Each row of a before or after table is a point. One or more steps were done to the points. Then noise was added and the rows were shuffled. The steps act on columns, c1 being the first. What was done? A step turns or swaps two columns, mirrors them in a line or flattens them onto one, adds a multiple of one to another, or multiplies or shifts one. Angles are multiples of 10 degrees, from the lower column toward the higher: turns from -170 to 170, lines from 10 to 170 but not 90. Use the fewest steps. Two steps may share a column if one is a turn and the other turns, adds or multiplies; they go together, in the order done. Otherwise the lowest column goes first.

Before (10 x 3)
[[ -0.4   3.4   3.1]
 [ -0.5   1.0  -5.9]
 [ -6.8  -2.6   0.7]
 [  2.3   1.0   0.1]
 [ -4.2   2.6   0.0]
 [  7.3  -4.0   2.1]
 [ -7.7  -5.7  -2.5]
 [ -0.1 -12.6   1.9]
 [  1.3  -1.0  -4.2]
 [ -4.9  -6.1  -1.2]]
After (10 x 3)
[[  1.5  -0.8   1.9]
 [ -6.3  -3.9   6.7]
 [ -6.5  -6.9   3.2]
 [ -0.8   0.8  -0.1]
 [  2.1   1.2   6.1]
 [ -3.7  -6.9   4.6]
 [  7.7  -2.7   8.0]
 [ -0.9   3.3   8.9]
 [ -4.6   1.9   6.0]
 [  2.0 -12.6   8.1]]
Steps: turn c1 and c2 by 10 degrees; shift c3 by 6.0

Before (12 x 9)
[[  2.3   2.1   6.4   2.9  -1.2  -2.1  -5.6  -7.7  -0.6]
 [ -8.1  -4.3   7.7   9.9  -6.4  -1.9  -4.9   0.2  -4.5]
 [ -0.9   3.6  -2.1   1.7  -1.0  -2.7  -3.7   1.1  -3.4]
 [ -1.4 -12.7  -0.4  -1.9  -0.4   4.0  -9.1   1.1  -3.2]
 [ -5.3  -6.3  -8.8  -0.3   0.2  -2.5  -0.9   4.4  -2.1]
 [  0.0   3.8  -2.0   1.3   0.1  -4.4  -4.8  -0.6   2.5]
 [ -6.9   2.7   3.6   6.8   4.4   2.4  -2.4  -5.2  -4.8]
 [ -2.1   4.3  -4.0   7.6   2.3   3.7  -6.5   0.3   0.1]
 [ -1.0  -4.8   1.4   6.7  -3.3  -2.2 -11.4  -4.4 -13.5]
 [ 11.1  -5.8   5.9   3.8  -1.1  -2.7  -7.2  -3.1  -1.2]
 [ -6.2   0.3  -1.1   0.7  -0.6   6.5   0.6   1.8  -7.4]
 [ -1.2  -5.4   3.9   0.2   4.9   0.4  -7.0   4.0   1.4]]
After (12 x 9)
[[  3.9   2.9  12.6  -0.7  -7.7  -7.1 -11.6   2.0 -12.2]
 [ -2.9  -0.2  12.7  -1.2  -0.7  -3.1  -5.4  -6.8  -4.8]
 [ -3.4  -2.8   2.8  -4.3   0.7  -2.1  -4.7  -1.4   2.1]
 [ -1.0  -5.0   2.1   5.5   2.4  -6.6  -6.5   1.0  -0.1]
 [  8.9  -2.0  12.5   0.5  -7.6 -10.0  -4.9   1.1  -1.9]
 [  8.5   8.7   8.7   3.9  -0.7   2.2  -9.6   2.9  -2.2]
 [  4.8  -3.7  -1.8   6.6  -3.4   0.1   0.3   3.8  -4.6]
 [  7.2   1.6  -8.2  -2.6  -0.8  -0.3  -0.2   4.8   0.8]
 [ -1.5  -3.6   1.6  -2.7  -1.9  -2.5  -3.7   3.1  -1.9]
 [  4.2   2.7  11.0   0.5   5.0   0.3  -7.0   3.6   1.1]
 [  3.1  -6.3   6.3   3.9   1.9  -5.8  -2.6  -1.6  -7.6]
 [ -5.0  12.3  13.3  -1.9  -2.3  -3.7  -7.7  -2.7  -2.0]]
Steps: turn c1 and c2 by 140 degrees; add -1 times c7 to c3; turn c4 and c6 by -80 degrees; turn c5 and c9 by -20 degrees; turn c8 and c9 by 30 degrees
